Each row is a point. To make a cloud, some directions were put in groups of two or more. Within a group, all points are equally far from the middle, so they leave a hole (a ring in 2 directions, a hollow ball in 3). The other directions are filled evenly. Then the cloud was stretched, turned, moved and blurred a little. How many holes are there, and how many directions does each take, smallest first?
(in the rows, 128 means zero)

Cloud, 20 rows:
[[149 162 111]
 [178 181 148]
 [203 102 111]
 [209 149 142]
 [122 119 185]
 [188 175 116]
 [148  63 132]
 [172 181 150]
 [101 101 108]
 [114  59 136]
 [214 155 124]
 [156 178 153]
 [182 174 160]
 [128  55 119]
 [187  86  91]
 [ 90 106 134]
 [154  87  75]
 [ 89  82 148]
 [203 138  87]
 [146 170 169]]
Holes: 1 (3)

Cloud (32 x 4):
[[ 86  82  95 127]
 [166 101  90  54]
 [ 55  99 130 155]
 [104 107 129  40]
 [ 39 131 147 115]
 [156 164 169 105]
 [153 176 145 102]
 [ 47 129 127  82]
 [126  65 123  90]
 [170  97  79  84]
 [157 125  94  43]
 [140 117  63 135]
 [ 77 124 169  78]
 [132 118 100  36]
 [ 92 104 158 180]
 [153 130 136 187]
 [170  97  83  71]
 [ 99 179 156 156]
 [128  84 132  47]
 [155 134  94  45]
 [ 53 124  75 122]
 [182 156 124  79]
 [195 118  94  87]
 [167 103 189 115]
 [117 159  76 164]
 [148  85  78  91]
 [ 72 119 156 182]
 [203 125 143 127]
 [179 160 146  93]
 [145  86 174 145]
 [ 70 155  71  99]
 [203 125 109 107]]
Holes: 2 (2, 2)

Cloud:
[[119 195  87 172 161  89]
 [ 68  72  95 117 120 187]
 [182 124  98 183 137 173]
 [ 87 112 104  55  75 102]
 [ 69 156 120 146 157 168]
 [131 139  51 114 144 173]
 [ 84 116  94 106 157 184]
 [ 90 147 113 176 171  94]
 [171  83  95 158  75 118]
 [ 91  70 117 106 131 192]
 [148  98  46 117  55 164]
 [ 76  89 158  93 159 123]
 [146 156 153 147 134 185]
 [175 121  56 132  44 162]
 [118 114 112  53  79  67]
 [188 160 178  98 131 119]
 [ 90  75  63 153 128 182]
 [144  99 190 134  99 139]
 [126  72 157 100 126 183]
 [ 61  97 124 106 153 170]
 [197 134  53 136  56 115]
 [114 166  92 204 144 183]
 [175 124 156 105  55  87]
 [145 117 175 141  79 100]
 [110 152 120 152  80  54]
 [187 140  39 117  59 148]
 [ 75  95 155 104 162 107]
 [ 46  97 124 109 107 133]
 [ 76 145 170 139 157 120]
 [ 63 137 107 121 161 169]
 [127 116 168 141  78 143]
 [137 209 128 100  91 100]
 [101 168  86 180 172 104]
 [172  89 121 113  67  84]
 [212 171  56 137  89 132]
 [152 195  85 126  61 143]
 [163 113  87 101  44 167]
 [134 104 163  71 153 143]
 [148 192  57 173  71  75]
 [145  68 110 129  92  99]
 [138 141  49 114 141 170]
 [192 188 156 136 134  85]
 [187 143  88 115 138 105]
 [ 59 128 159 135 150 131]
 [ 52  89 132  99 109 122]
 [ 87 146 144  88 170  98]
 [ 52 123 103 164 119 172]
 [188 111  98 129  59  86]
 [123 135  91 218  97 120]
 [168 116  80  93  72  70]
 [101 175  59 176 166 123]
 [ 97 113  19 129  74 132]
 [108 179  26 171  72 105]
 [173 140  62 177  49 145]
 [ 75  76 151  89 145 145]]
Holes: 3 (2, 2, 2)
